Each row of a before or after table is a point. The points were changed in one or more steps. Then noise was added and the rows were shuffled. The steps act on columns, c1 being the first. Write out the steps. A step turns or swaps two columns, mirrors them in a line or flattens them onto one, adds a multiple of one to another, or multiplies or shifts one. Angles are multiples of 10 degrees, from the lower column toward the higher: turns from -170 to 170, lines from 10 to 170 but not 90. Use the fewest steps. Two steps may share a column if one is a turn and the other turns, adds or multiplies; they go together, in the order done. Otherwise the lowest column goes first.

Before:
[[ 0.01  0.00  0.10]
 [ 0.34 -0.33  0.23]
 [-0.20  0.06  0.16]
 [ 0.20  0.06 -0.35]
 [ 0.10  0.11 -0.13]
 [ 0.12 -0.14 -0.93]
 [-0.50  0.53 -0.71]
 [-0.03 -0.03 -0.06]
 [-0.44 -0.08 -0.18]
 [ 0.06  0.67 -0.84]
 [ 0.37  0.36  0.05]]
After:
[[-0.17  0.07  0.07]
 [ 0.32 -0.08  0.38]
 [-0.54 -0.12  0.74]
 [ 0.26  0.04  0.00]
 [-0.30  0.37 -0.28]
 [ 0.01  0.01 -0.08]
 [-0.50  0.65  0.68]
 [-0.20 -0.28 -0.41]
 [-0.03 -0.03  0.11]
 [-0.36  0.08  0.22]
 [ 0.15  0.56  0.83]]
Steps: turn c1 and c3 by -150 degrees

Before (11 x 8):
[[ 0.20 -0.61  0.25  0.20  0.91 -0.36 -0.14 -0.49]
 [ 0.67 -0.09 -0.01  0.34 -0.08  0.62  0.08  0.17]
 [ 0.06  0.12  0.18  0.40  0.39  0.47  0.20  0.21]
 [-0.28 -0.13  0.05  0.25  0.05  0.02 -0.28  0.13]
 [ 0.20 -0.25  0.24  0.20 -0.17  0.24  0.20  0.09]
 [ 0.16 -0.28  0.01  0.29 -0.07 -0.30  0.08 -0.33]
 [ 0.27  0.17  0.26  0.13 -0.08 -0.36  0.03  0.15]
 [-0.14  0.09 -0.22  0.38 -0.15 -0.26  0.24  0.22]
 [ 0.45  0.13  0.11  0.06  0.61 -0.19  0.22  0.31]
 [-0.01  0.15 -0.13  0.11  0.06  0.44  0.12 -0.16]
 [-0.32  0.14 -0.14 -0.92  0.24 -0.14  0.10  0.38]]
After:
[[-0.42  0.15 -0.20  0.39 -0.29 -0.25  0.26 -0.21]
 [ 0.42  0.24  0.16  0.13  0.11  0.43  0.13 -0.13]
 [-0.26 -0.19 -0.15  0.25  0.10  0.00 -0.29  0.05]
 [-0.45  0.23 -0.38 -0.90  0.49 -0.15  0.09 -0.14]
 [ 0.45 -0.39 -0.11  0.21 -0.33  0.22  0.21  0.26]
 [ 0.53  0.19 -0.21  0.39  0.78  0.47  0.19  0.18]
 [-0.08  0.26 -0.14  0.13 -0.16 -0.35  0.04  0.27]
 [ 1.31 -0.14 -0.18  0.33 -0.16  0.62  0.09 -0.02]
 [-0.16 -0.97  0.49  0.22  1.83 -0.36 -0.15  0.24]
 [-0.16 -0.45  0.32  0.29 -0.16 -0.30  0.08  0.00]
 [ 0.26  0.21 -0.30  0.06  1.23 -0.19  0.21  0.12]]
Steps: add 1 times c6 to c1; multiply c2 by 1.6; turn c3 and c8 by 90 degrees; multiply c5 by 2

Before (12 x 12):
[[ 0.29  0.00 -0.13 -0.21 -0.18 -0.71  0.06 -0.48 -0.06 -0.19 -0.20  0.44]
 [-0.10 -0.13 -0.13  0.38 -0.15 -0.59 -0.14  0.11  0.43 -0.27  0.57 -0.03]
 [ 0.18 -0.12  0.31 -0.47  0.38 -0.51  0.18 -0.54 -0.10  0.44  0.08  0.64]
 [-0.39 -0.15 -0.25 -0.03  0.24 -0.50  0.04  0.27 -0.42 -0.58  0.56 -0.11]
 [ 0.44 -0.49 -0.29 -0.12 -0.11 -0.74  0.64  0.01  0.06 -0.25  0.37 -0.01]
 [-0.01  0.48  0.65 -0.19  0.05  0.27 -0.42  0.46  0.12  0.05 -0.13  0.07]
 [ 0.12 -0.44 -0.66  0.55  0.13 -0.35 -0.08  0.30 -0.37 -0.34  0.47 -0.13]
 [-0.27  0.31  0.62 -0.19  0.36 -0.40 -0.40  0.37  0.13  0.36 -0.35 -0.36]
 [-0.46  0.44  0.15 -0.26  0.80  0.17 -0.04  0.26  0.13  0.08 -0.45  0.24]
 [-0.60 -0.53 -0.47  0.15 -0.29 -0.18 -0.40  0.65  0.04 -0.24  0.38 -0.29]
 [ 0.18  0.26 -0.08 -0.14 -0.24 -0.79  0.53 -0.33 -0.17  0.43  0.11  0.62]
 [ 0.07  0.55 -0.05 -0.39  0.16  0.06 -0.50  0.21  0.27  0.13  0.14 -0.33]]
After (12 x 12):
[[ 0.65 -0.44 -0.09 -0.58  0.12 -0.09  0.23  0.29 -0.36 -0.14  0.47 -0.36]
 [-0.26 -0.15  0.28  0.06  0.38  0.83  0.49 -0.52 -0.07  0.65  0.05  0.42]
 [ 0.11 -0.16 -0.15 -0.60 -0.14  0.35  0.18  0.11  0.43 -0.05  0.53 -0.31]
 [ 0.15  0.26  0.16 -0.35 -0.25  0.82  0.84 -0.34 -0.21  0.63  0.09  0.44]
 [ 0.03  0.54 -0.01  0.42  0.11  0.13 -0.16  0.21  0.30 -0.33  0.12  0.14]
 [-0.62  0.46  0.21  0.35  0.03 -0.25 -0.11  0.48  0.13  0.14 -0.12  0.04]
 [ 0.12 -0.15 -0.44 -0.20  0.23  0.39  0.37  0.24 -0.44 -0.13  0.56 -0.56]
 [-0.28  0.46 -0.38  0.36  0.78 -0.05  0.24  0.29  0.15  0.25 -0.44  0.06]
 [-0.63  0.33 -0.03 -0.02  0.39  0.34 -0.13  0.38  0.17 -0.39 -0.36  0.36]
 [ 0.27  0.03  0.21 -0.24 -0.16  0.87  0.35 -0.47 -0.01  0.40 -0.19 -0.17]
 [ 0.26 -0.52 -0.69 -0.12 -0.24 -0.10 -0.11  0.69  0.05 -0.28  0.38 -0.27]
 [ 0.44 -0.46  0.35 -0.30 -0.10  0.67  0.97  0.00  0.05 -0.06  0.37 -0.24]]
Steps: turn c1 and c3 by 70 degrees; add 0.3 times c8 to c6; turn c4 and c6 by -150 degrees; shift c7 by 0.30; swap c10 and c12

Before, 10 rows:
[[-0.05  0.24  0.02  0.22 -0.35 -0.11  0.37 -0.30 -0.03 -0.16 -0.21  0.27
  -0.25  0.03 -0.59  0.25 -0.35  0.04 -0.13  0.09]
 [ 1.37  0.26  0.03  0.03 -0.07  0.05 -0.28 -0.24  0.90 -0.13  0.36  0.31
  -0.27  0.22  0.55 -0.16 -0.20 -0.48 -0.15  0.67]
 [ 0.09 -0.56  0.05  0.01 -0.12 -0.03 -0.49 -0.31  0.17  0.20 -0.37  0.13
  -0.35  0.02 -0.11 -0.05  0.13 -0.20  0.12 -0.07]
 [-0.32  0.38  0.12 -0.04 -0.06  0.04 -0.17  0.26  0.14 -0.04 -0.39  0.26
  -0.14 -0.06 -0.54 -0.05 -0.19 -0.41 -0.48 -0.08]
 [ 0.42 -1.77 -0.05  0.13  0.02  0.03 -0.05 -0.50  0.05 -0.04 -0.31  0.06
  -0.19 -0.19 -0.06  0.16 -0.20 -0.05 -0.51  0.30]
 [-0.32  0.11  1.69  0.03 -0.15 -0.01 -0.18  0.01  0.42 -0.17  0.35  0.25
   1.12 -0.02 -0.07 -0.11  0.23 -0.17 -0.26  0.04]
 [ 0.11  0.43  0.10  1.09 -0.06 -0.21  0.19 -0.16  0.04  0.17 -0.39  0.27
   0.04  0.23 -0.38  0.26 -0.32 -0.41 -0.24  0.18]
 [ 0.41 -0.55  0.05 -0.07  0.10  0.03 -0.01  1.06 -0.01 -0.14  0.15 -0.52
  -0.29  0.10 -0.49  0.16  0.07 -0.14 -0.33  0.31]
 [-0.29 -0.28 -0.08  0.00 -0.07 -0.33 -0.41 -0.43 -0.10 -0.11  0.32  0.16
   0.06 -0.50 -0.56  0.31 -0.32 -0.17 -0.41  0.09]
 [-0.08  0.42  0.11 -0.07 -0.29 -0.42 -0.29  0.00 -0.01 -0.09 -0.41  0.31
   0.17  0.23 -0.27  0.27 -0.32 -0.26 -0.11  0.27]]
After (10 x 20):
[[-0.08  0.41 -0.12 -0.07 -0.29 -0.71  0.28  0.15 -0.14 -0.09 -0.39  0.33
   0.16  0.23 -0.39  0.27 -0.32 -0.26 -0.09  0.15]
 [-0.02  0.24  0.27  0.24 -0.36 -0.42 -0.21 -0.16 -0.27 -0.14 -0.21  0.26
  -0.23  0.04 -0.67  0.21 -0.33  0.06 -0.13  0.02]
 [ 0.13 -0.56 -0.27 -0.01 -0.13 -0.35  0.41 -0.34 -0.14  0.23 -0.33  0.10
  -0.36  0.01  0.05 -0.04  0.10 -0.19  0.13  0.10]
 [ 0.12  0.43  0.16  1.06  0.00 -0.50 -0.05  0.02 -0.20  0.15 -0.41  0.25
   0.06  0.23 -0.51  0.26 -0.32 -0.42 -0.19  0.16]
 [-0.33  0.14  1.14  0.03 -0.14 -0.31  1.27 -0.15  0.16 -0.19  0.34  0.29
   1.10  0.00 -0.09 -0.12  0.26 -0.17 -0.24  0.36]
 [ 1.36  0.25 -0.14  0.09 -0.05 -0.23  0.24 -0.17 -0.14 -0.13  0.35  0.32
  -0.25  0.21  0.44 -0.13 -0.19 -0.45 -0.15  1.14]
 [ 0.40 -0.58 -0.01 -0.07  0.11 -0.25  0.07  0.88  0.67 -0.14  0.12 -0.49
  -0.33  0.11 -0.31  0.15  0.09 -0.13 -0.35  0.23]
 [-0.26 -0.29 -0.32 -0.03 -0.09 -0.65  0.27 -0.15 -0.40 -0.13  0.31  0.16
   0.07 -0.52 -0.45  0.36 -0.32 -0.15 -0.41 -0.03]
 [ 0.37 -1.83 -0.10  0.15  0.03 -0.29  0.01 -0.18 -0.52 -0.06 -0.30  0.08
  -0.20 -0.17  0.44  0.13 -0.19 -0.05 -0.53  0.25]
 [-0.34  0.38 -0.02 -0.06 -0.08 -0.26  0.23  0.09  0.28 -0.03 -0.38  0.25
  -0.15 -0.04 -0.65 -0.05 -0.18 -0.38 -0.47  0.07]]
Steps: add -0.3 times c2 to c15; mirror c3 and c7 in the line at 20 degrees; shift c6 by -0.30; turn c9 and c20 by 50 degrees; turn c8 and c9 by 50 degrees
